Each row is a point. A path goes straight from each point to the next, and from the last back to the first. The post is the endless flat space through its rows: a point in 2 columns, a line in 3, a plane in 4, and so on, so that a path can go around it. How many times does the path go around the post? Going back the other way cancels.

Post (2 x 3):
-0.15 -0.52 -0.27

0.11 0.33 0.02
Path, 29 rows:
-0.17 0.07 0.32

-0.48 0.25 0.02

-0.27 -0.11 -0.32

0.25 -0.02 -0.26

0.55 0.20 0.08

0.16 0.23 0.15

-0.51 -0.37 0.00

-0.37 1.01 0.26

0.22 0.66 -0.03

0.31 -0.37 -0.37

0.15 -0.29 -0.17

0.06 0.22 0.10

-0.37 0.17 0.21

-0.30 0.40 -0.10

-0.05 -0.36 -0.38

0.48 -0.52 -0.26

0.14 -0.43 -0.10

-0.12 -0.43 0.09

-0.24 0.57 0.15

-0.19 -0.08 -0.22

-0.05 -0.40 -0.40

0.35 -0.82 -0.39

0.41 -0.83 -0.33

0.06 -0.03 0.15

-0.41 0.46 0.27

-0.35 -0.27 -0.27

0.13 0.31 -0.10

0.40 -0.44 -0.36

0.23 -0.08 0.04
Times around: 5

Post, 8 rows:
0.17 0.28 -0.44 0.03 0.50 0.04 -0.49 -0.85 0.00

0.03 0.12 0.20 -0.17 -0.16 0.00 -0.02 0.06 0.38

0.03 -0.01 -0.29 -0.06 -0.25 0.24 0.01 0.18 -0.04

0.01 0.20 -0.18 0.38 0.30 -0.19 -0.62 -0.55 -0.18

0.28 -0.32 -0.46 0.05 0.86 0.79 -0.33 0.11 -0.12

-0.34 0.17 0.02 -0.16 0.06 0.03 0.04 0.19 0.25

0.03 0.27 0.14 -0.11 0.05 0.07 0.17 0.15 0.02

0.07 0.06 -0.03 -0.11 0.01 -0.48 -0.04 -0.30 0.17
Path (33 x 9):
-0.04 0.16 -0.11 0.45 -0.14 0.11 -0.28 0.09 0.08

-0.19 0.21 -0.68 0.11 0.61 0.54 -0.02 -0.56 0.09

-0.41 -0.05 0.34 0.64 -0.02 0.19 -0.33 0.49 -0.36

-0.17 0.14 -0.14 -0.38 0.78 -0.23 0.12 -0.46 -0.30

0.22 0.07 -0.24 -0.20 0.36 0.44 0.20 -0.52 -0.09

-0.06 -0.25 -0.18 0.17 0.27 0.14 -0.44 -0.18 0.51

0.26 0.14 -0.33 0.58 0.11 -0.08 -0.57 -0.29 0.42

0.05 0.19 -0.27 -0.17 -0.30 -0.31 0.19 0.52 -0.38

-0.39 0.21 -0.01 -0.63 0.50 0.04 -0.16 -0.10 0.46

-0.03 -0.06 0.56 -0.26 0.66 0.86 -0.31 -0.01 0.31

0.27 -0.01 -0.16 -0.19 0.06 0.22 0.10 -0.22 0.18

-0.17 0.08 -0.20 0.13 0.42 0.00 -0.23 -0.12 0.24

0.25 -0.21 -0.38 -0.10 0.14 -0.37 0.07 0.06 0.07

-0.41 0.26 -0.32 0.25 0.82 0.17 -0.60 0.02 -0.28

-0.01 -0.30 -0.24 -0.38 -0.13 0.25 0.06 0.41 0.09

-0.03 0.54 -0.15 -0.12 -0.04 0.05 -0.06 -0.01 -0.64

0.57 -0.21 -0.71 -0.29 -0.35 -0.46 -0.23 -0.53 0.16

0.19 0.17 -0.23 0.25 -0.40 -0.54 -0.43 -0.21 0.09

-0.06 -0.06 -0.01 -0.30 -0.04 -0.42 0.15 0.47 0.04

0.03 -0.20 -0.17 -0.49 0.06 0.04 -0.49 -0.72 0.35

-0.27 0.16 0.00 0.43 -0.20 -0.05 -0.54 -0.44 -0.49

-0.08 -0.22 -0.38 0.49 0.74 0.07 -0.22 -0.10 -0.51

0.00 -0.09 -0.51 0.60 0.46 -0.04 -0.20 0.43 -0.12

0.25 0.15 0.13 -0.05 0.77 0.21 -0.31 -0.12 0.32

0.35 0.05 -0.19 0.29 0.41 0.40 -0.75 -0.11 -0.40

-0.49 -0.46 -0.58 -0.31 0.34 -0.09 -0.15 0.01 -0.03

0.13 -0.28 0.09 0.31 -0.32 0.12 -0.32 0.12 0.05

-0.62 0.31 0.31 0.59 1.05 0.59 -0.16 0.33 0.15

0.00 0.36 -0.07 1.05 0.52 0.46 -1.10 -0.16 -0.22

-0.11 0.37 -0.64 -0.22 0.21 0.38 -0.63 -0.30 0.21

0.16 0.09 -0.26 -0.59 -0.17 0.12 -0.24 -0.42 0.07

-0.09 -0.34 0.14 -0.03 0.24 -0.33 -0.02 0.21 -0.06

-0.61 -0.05 -0.59 0.20 0.03 0.19 -0.18 -0.10 -0.22
Times around: 4

Post:
-0.05 0.15 0.49 0.04 -0.27 0.06 -0.10 -0.24 0.04 -0.43 0.04 0.20 0.06
 0.21 -0.18 0.29 -0.18 0.21

-0.11 -0.20 0.29 -0.15 -0.15 -0.42 -0.08 0.08 -0.17 -0.25 -0.15 -0.40
 -0.19 -0.07 0.32 -0.06 -0.29 -0.04

-0.11 0.38 0.26 -0.04 0.17 0.56 0.26 -0.28 0.29 -0.62 -0.13 0.22 -0.02
 0.05 -0.06 0.76 -0.18 -0.21

0.39 0.27 -0.02 0.20 0.27 0.43 0.12 0.44 0.11 0.17 0.23 0.04 0.05 0.50
 0.23 0.51 -0.27 0.46

0.03 -0.07 -0.11 0.42 -0.35 0.16 -0.19 -0.52 -0.27 -0.12 0.20 0.31 -0.72
 -0.03 0.12 0.03 -0.16 -0.02

-0.43 -0.13 0.32 0.21 -0.10 0.47 -0.31 0.28 0.08 -0.01 -0.39 0.10 -0.32
 -0.20 -0.37 0.30 -0.09 -0.23

0.00 0.22 0.13 -0.14 0.14 -0.10 0.62 0.00 -0.55 -0.16 -0.15 0.02 0.32
 0.20 -0.15 0.00 -0.19 0.21

0.25 -0.31 -0.22 -0.19 -0.35 0.01 -0.11 0.04 0.21 -0.33 -0.09 0.71 -1.01
 -0.02 0.20 -0.34 0.22 -0.18

0.10 -0.27 -0.06 0.35 0.23 0.09 0.08 -0.21 0.23 0.72 0.28 0.16 0.02
 -0.10 0.11 -0.19 -0.22 0.25

0.05 0.55 -0.23 -0.19 -0.05 0.38 0.17 0.67 0.36 0.25 -0.12 -0.04 -0.35
 -0.18 -0.29 -0.19 0.26 0.08

-0.03 -0.25 -0.60 0.44 0.29 0.10 0.07 0.09 0.19 0.01 -0.14 0.28 0.07
 0.11 -0.17 0.07 -0.31 0.18

0.23 0.38 0.03 0.04 0.34 0.28 -0.19 0.08 -0.08 0.45 0.67 -0.08 -0.05
 0.34 -0.28 -0.61 0.10 0.32

0.23 -0.04 0.16 0.13 0.04 -0.11 0.42 -0.16 0.01 -0.54 -0.17 0.14 0.67
 -0.50 0.28 0.44 0.26 -0.29

0.08 0.40 -0.35 -0.04 0.18 0.13 -0.25 0.16 0.05 0.24 -0.29 0.24 -0.18
 0.53 -0.32 0.20 0.00 0.04

-0.35 0.50 0.08 0.11 0.26 0.06 -0.32 0.25 -0.12 -0.09 -0.36 0.13 -0.08
 -0.54 -0.14 -0.60 -0.03 -0.03

-0.14 -0.34 -0.16 -0.11 -0.42 0.85 0.45 -0.55 -0.16 0.19 -0.09 -0.37
 0.45 -0.23 0.44 0.03 0.16 0.08

0.23 -0.25 0.14 -0.21 -0.35 0.35 -0.27 -0.38 -0.39 0.13 -0.04 -0.08 0.04
 -0.21 -0.38 -0.33 -0.21 0.10
Path, 26 rows:
-0.38 0.77 0.52 -0.32 -0.02 0.29 0.32 -0.34 0.37 -0.42 -0.16 -0.17 0.21
 0.15 0.35 0.01 0.28 -0.31

0.16 0.31 0.40 -0.33 -0.32 0.73 -0.27 0.18 0.38 -0.32 0.15 -0.33 0.29
 0.76 0.28 0.71 0.07 0.05

-0.24 0.48 0.04 0.49 -0.17 -0.10 -0.17 0.49 -0.24 -0.83 -0.21 0.75 -0.68
 0.38 -0.32 0.07 -0.40 0.10

0.30 0.19 0.49 0.52 0.66 0.42 -0.40 0.49 0.62 -0.61 0.31 0.26 -0.63 0.28
 -0.39 0.31 -0.68 0.04

0.41 -0.55 0.20 0.01 -0.20 0.04 0.10 -0.42 -0.17 0.14 -0.07 0.35 -1.15
 -0.43 0.29 0.06 -0.74 0.03

-0.09 -0.86 -0.38 0.16 -0.46 0.45 -0.04 -0.37 0.24 0.32 0.20 0.17 0.13
 -0.16 -0.16 -0.33 -0.04 0.49

-0.20 0.30 0.13 -0.43 0.15 0.49 0.10 -0.10 -0.13 -0.11 0.00 0.08 0.00
 0.26 0.26 -0.13 0.03 -0.13

-0.23 -0.56 0.10 -0.37 -0.43 0.38 -0.04 -0.53 0.23 -0.43 -0.67 0.18 0.09
 -0.28 -0.01 -0.22 0.00 -0.55

0.12 0.61 -0.05 -0.19 0.44 -0.04 0.33 0.19 0.19 0.32 0.23 -0.25 -0.07
 0.43 0.18 -0.44 0.15 0.23

0.50 -0.46 -0.28 0.05 -0.33 0.63 0.09 0.16 -0.28 -0.41 0.35 0.26 0.22
 0.66 -0.55 0.06 -0.13 0.82

0.39 -0.33 -0.17 -0.33 0.01 -0.28 0.21 0.20 -0.47 -0.01 -0.10 0.53 0.16
 -0.45 -0.51 -0.20 0.17 -0.36

-0.14 0.64 0.06 -0.18 -0.18 0.40 0.10 0.18 0.37 0.49 0.13 -0.16 -0.26
 0.34 0.08 0.04 0.22 0.12

-0.17 0.06 -0.29 0.44 -0.55 0.67 0.29 -0.72 -0.17 0.27 0.06 0.27 0.15
 -0.05 0.63 0.13 -0.27 0.28

0.06 0.00 0.38 -0.11 -0.47 0.30 0.43 0.30 -0.31 -0.16 -0.05 0.11 0.39
 -0.34 0.20 0.54 0.70 -0.05

0.07 0.64 -0.40 0.48 1.02 -0.39 0.11 0.19 0.55 0.35 0.17 0.97 -0.85 0.20
 -0.59 0.10 -0.26 0.29

-0.61 -0.24 -0.04 0.90 0.07 -0.05 0.39 0.07 -0.57 0.08 -0.30 0.06 -0.58
 -0.28 0.13 -0.02 -0.87 0.37

0.18 0.25 0.18 -0.06 -0.04 0.87 0.02 -0.30 0.24 0.25 0.23 -0.11 0.83
 -0.01 0.03 -0.23 0.32 0.00

-0.09 0.48 -0.20 0.48 -0.06 0.16 -0.32 0.22 0.13 -0.19 0.40 0.08 -0.66
 0.14 -0.17 -0.01 -0.31 0.14

-0.11 0.30 0.01 -0.36 0.20 0.44 -0.04 0.04 0.31 0.17 0.08 0.21 0.11 0.16
 0.11 0.30 -0.14 0.15

0.15 0.07 -0.06 0.09 -0.37 -0.37 -0.03 0.50 -0.28 -0.05 0.13 -0.14 -0.29
 -0.14 0.07 -0.52 0.04 -0.01

0.26 0.20 0.01 0.17 -0.54 -0.30 -0.38 0.44 0.24 -0.07 -0.12 0.35 -0.71
 -0.19 0.21 -0.45 0.58 -0.06

0.01 0.29 0.15 0.10 0.56 -0.09 0.67 0.04 0.04 -0.11 -0.10 0.01 -0.15
 -0.29 0.12 -0.03 -0.05 0.09

0.65 -0.06 -0.32 0.18 0.29 0.71 -0.83 -0.66 -0.09 0.19 0.66 0.15 -0.53
 0.83 -0.25 0.68 -0.26 0.04

0.04 0.23 -0.25 -0.27 0.15 0.37 -0.28 0.38 0.03 -0.53 0.47 -0.20 -0.37
 0.81 -0.76 0.43 0.02 -0.28

-0.04 0.16 -0.27 0.33 -0.62 0.32 -0.22 0.32 -0.28 -0.72 -0.40 0.44 -0.36
 0.23 0.27 0.22 0.05 -0.09

-0.09 0.17 0.47 -0.31 -0.09 0.52 0.41 -0.14 -0.26 -0.80 -0.02 -0.10
 -0.63 0.18 0.15 -0.21 -0.65 0.22
Times around: 2
